Each row is a point. Two turns around zero, p and q, are shown by what they do to some points. Write where each new point lands after one turn and then the other. Backwards means that the second turn is done in reverse. Each puzzle has new turns, and all numbers are rounded.

Turn p:
[-23   9] -> [19 16]
[-21  24] -> [31  7]
[  9 -17] -> [-19   0]
[ 35 -17] -> [-32 -23]
Turn q:
[ 19 -28] -> [  7 -33]
[-48  10] -> [-41  27]
[16 -1] -> [14 -7]
[17 15] -> [21  8]
[-5  5] -> [-3  7]
Where do these land?
q, then p: [  9 -29] -> [-25  17]
q, then p: [-1  8] -> [ 6 -6]
p, then q: [-30  15] -> [33  7]
p, then q: [-18  17] -> [25 -2]
p, then q: [ 40 -11] -> [-38 -17]

Turn p:
[ 16 -13  15] -> [ 15 -18  10]
[22 -5 26] -> [ 19 -16  24]
[ -8 -34 -25] -> [ -3 -20 -38]
[ -3  18 -14] -> [-2 22 -5]
[-27  34  -1] -> [-28  31  10]
Turn q:
[-15   5  12] -> [-7  3 18]
[11  4 16] -> [-17  -9  -3]
[ 4 11 -2] -> [  2 -12   1]
[  1 -48 -21] -> [ 14  42 -29]
[  1  -5 -37] -> [ 35   4 -13]
[-1 32 32] -> [-26 -28  24]
Where do these land?
q, then p: [  6  29 -18] -> [ 21 -27  -6]
q, then p: [-5 35  1] -> [  4 -34   7]
p, then q: [-17 -41  -4] -> [ 21  38 -10]
p, then q: [  8 -24  29] -> [-22  27 -16]
p, then q: [ 7  1 -8] -> [ 4 -7 -6]

Turn p:
[ 24 -17 -14  -8   7 -13] -> [-27   4 -19  14   4  -5]
[-14   4   2 -11 -11   1] -> [  9  12   0 -13  -6   5]
[  6 -10  12  26 -21 -17] -> [ 6 19 19 24 15 -9]
[13 -4 16 -5 -1 29] -> [ 15 -13 -13  -9   8 -25]
[  3   7 -26 -11  17  24] -> [  1 -25 -28  -4 -12  12]
[-13 -20  20  16  20   7] -> [  1 -13  21   6 -19 -26]
[-16 -14 -26 -12  20  -2] -> [-16  -4 -12   2 -34  11]
[ 13  26  11  -8 -22 -15] -> [  1  16   5 -15  33  12]
[-17  27   5  12  -8 -15] -> [ 9  4 27 -6  8 23]
Turn q:
[  6   1  -6   5 -19  18] -> [15 22 -6  2 -5 -4]
[  5  -5  12 -15 -15  19] -> [  1  22  14  -6 -15  -9]
[-1 -9  4 -9 -4  0] -> [ -2   1  10   2 -10   1]
[10 10 23  9 13  7] -> [-19  12   3 -12  20  -1]
[ 19  19 -12   3  18   6] -> [-13   1 -27  -2   9 -16]
[-35  18  -7   2 -16 -24] -> [ 33 -29   3 -19   3  11]
[-2 -8 -8 -2 14 13] -> [ -4   0   2  16   3 -15]
[  5  18   1   3  27 -48] -> [-25 -41 -19 -16  11  19]
[ -5 -46  -7   5 -18   9] -> [ 13  15  19  37 -17  15]
Where do these land?
q, then p: [  5  -3 -21   2  34  23] -> [-18   0  28  25 -10  18]
p, then q: [  5  -6 -28   8  -4 -16] -> [21 10 -6  6 23 -7]
p, then q: [ -7  22  -5  14 -16  29] -> [-26  24 -16  16 -10  -4]
q, then p: [-16   8  16  17  -4 -30] -> [  1 -17 -22 -11 -14 -27]
p, then q: [ 13  -2  26  -7   0 -13] -> [-11 -26  10 -13   6   0]
p, then q backwards: [ -2 -21  -5  -7 -18  15] -> [ 10   6 -22   0 -13  17]
p, then q backwards: [  1   2  17 -26   8  -9] -> [ 11  20  20 -12   5   3]
